Rows are points. To make a cloud, some directions were put in groups of two or more. Within a group, all points are equally far from the middle, so they leave a hole (a ring in 2 directions, a hollow ball in 3). The other directions are filled evenly. Then the cloud was stretched, turned, moved and blurred a little. How many holes are there, and how many directions does each take, smallest first?

Cloud, 21 rows:
[[-0.34 -0.27  0.09]
 [-0.67  0.21 -0.37]
 [-0.33 -0.39 -0.05]
 [ 0.29 -0.22  0.25]
 [-0.11 -0.39  0.37]
 [ 0.20  0.02  0.09]
 [ 0.17  0.59  0.15]
 [-0.02 -0.20 -0.17]
 [ 0.71  0.04 -0.14]
 [-0.41 -0.20 -0.35]
 [-0.54  0.34 -0.35]
 [ 0.15  0.15  0.33]
 [-0.42  0.20 -0.42]
 [ 0.24  0.43 -0.17]
 [-0.42 -0.12 -0.51]
 [-0.86  0.04  0.11]
 [-0.27 -0.02 -0.37]
 [-0.51  0.29  0.26]
 [-0.48  0.00 -0.38]
 [-0.11 -0.29 -0.06]
 [ 0.12 -0.31 -0.45]]
Holes: 0

Cloud, 22 rows:
[[ 0.26  0.02  0.54]
 [ 0.33  0.27  0.03]
 [ 0.00  0.59 -0.57]
 [-0.32 -0.08  0.33]
 [-0.03  0.49 -0.38]
 [ 0.60 -0.15 -0.17]
 [ 0.21  0.57 -0.28]
 [-0.04  0.33 -0.23]
 [ 0.12 -0.05 -0.54]
 [ 0.31  0.12  0.01]
 [-0.04 -0.45  0.14]
 [-0.17  0.36  0.41]
 [ 0.47  0.51 -0.37]
 [ 0.44  0.44 -0.19]
 [-0.10 -0.37 -0.25]
 [-0.48 -0.26  0.35]
 [-0.33  0.07  0.27]
 [-0.34 -0.38  0.29]
 [-0.15  0.47  0.48]
 [ 0.32  0.58  0.04]
 [ 0.05 -0.33 -0.24]
 [-0.12 -0.21 -0.30]]
Holes: 0

Cloud:
[[-0.16  0.22  0.40]
 [-0.23 -0.35  0.05]
 [-0.03  0.19  0.38]
 [-0.54  0.04  0.39]
 [-0.21 -0.36  0.02]
 [-0.45  0.42 -0.45]
 [-0.17 -0.16 -0.74]
 [-0.57  0.33  0.09]
 [ 0.38  0.34 -0.03]
 [ 0.24 -0.11 -0.28]
 [ 0.20  0.09  0.38]
 [-0.36  0.30 -0.36]
 [-0.44  0.06 -0.55]
 [ 0.08  0.80 -0.29]
 [-0.06 -0.50 -0.18]
 [-0.11 -0.08 -0.54]
 [ 0.18 -0.10  0.28]
 [-0.35  0.11 -0.20]
 [-0.28 -0.50  0.06]]
Holes: 0

Cloud (31 x 4):
[[ 0.04 -0.08  0.49  0.10]
 [-0.54  0.40 -0.11  0.17]
 [ 0.28 -0.13  0.18  0.60]
 [ 0.08  0.21 -0.24  0.39]
 [ 0.30 -0.19  0.36 -0.08]
 [ 0.07  0.21 -0.16 -0.69]
 [ 0.23  0.33  0.37 -0.51]
 [-0.34  0.71  0.30 -0.01]
 [-0.60  0.01  0.05  0.05]
 [-0.41 -0.09  0.29 -0.54]
 [ 0.10 -0.45  0.22 -0.42]
 [ 0.05  0.41  0.19 -0.04]
 [ 0.33 -0.21  0.43 -0.39]
 [-0.04  0.23 -0.14 -0.68]
 [-0.43 -0.10 -0.16  0.03]
 [-0.50  0.32 -0.14  0.12]
 [-0.17 -0.33  0.18  0.47]
 [-0.39 -0.03  0.55 -0.36]
 [-0.55  0.13  0.01 -0.26]
 [ 0.41 -0.19  0.38 -0.35]
 [ 0.00 -0.44  0.12  0.37]
 [ 0.14  0.36  0.19 -0.19]
 [-0.03  0.04 -0.30 -0.59]
 [ 0.03  0.21 -0.26  0.01]
 [-0.50 -0.11  0.29  0.39]
 [ 0.33 -0.07  0.53 -0.59]
 [ 0.22 -0.04  0.52 -0.27]
 [-0.29 -0.04  0.60 -0.41]
 [ 0.17 -0.53  0.12 -0.03]
 [-0.74  0.33  0.10 -0.12]
 [ 0.36  0.21  0.11 -0.65]]
Holes: 1 (2)

Cloud:
[[ 0.21 -0.28  0.01 -0.59]
 [ 0.17  0.19  0.28 -0.32]
 [ 0.07 -0.79  0.26 -0.10]
 [-0.03  0.16  0.09  0.43]
 [ 0.24  0.06 -0.27 -0.56]
 [ 0.02 -0.58 -0.03 -0.49]
 [ 0.21 -0.32  0.51 -0.17]
 [ 0.37 -0.48 -0.24  0.09]
 [-0.45 -0.35  0.26  0.12]
 [-0.25  0.04 -0.18 -0.49]
 [ 0.04 -0.74 -0.19  0.07]
 [-0.19  0.29 -0.19 -0.38]
 [-0.02  0.40  0.24  0.20]
 [ 0.54 -0.26  0.12 -0.25]
 [ 0.47 -0.47 -0.07  0.09]
 [-0.10 -0.75  0.35  0.08]
 [ 0.01  0.16  0.55  0.07]
 [-0.43  0.13 -0.08  0.15]
 [-0.11 -0.61  0.39  0.38]
 [ 0.20 -0.79  0.06 -0.23]
 [ 0.55 -0.09  0.00 -0.09]
 [ 0.14  0.19  0.44 -0.17]
 [-0.44 -0.41 -0.06 -0.13]
 [-0.29 -0.49 -0.21 -0.30]
 [ 0.50 -0.50  0.28 -0.07]
 [-0.08 -0.21 -0.52 -0.35]
 [-0.45 -0.30  0.20 -0.11]
 [-0.15 -0.36 -0.41 -0.44]
 [-0.15 -0.70  0.27 -0.11]
 [ 0.16  0.30  0.17  0.29]]
Holes: 1 (4)
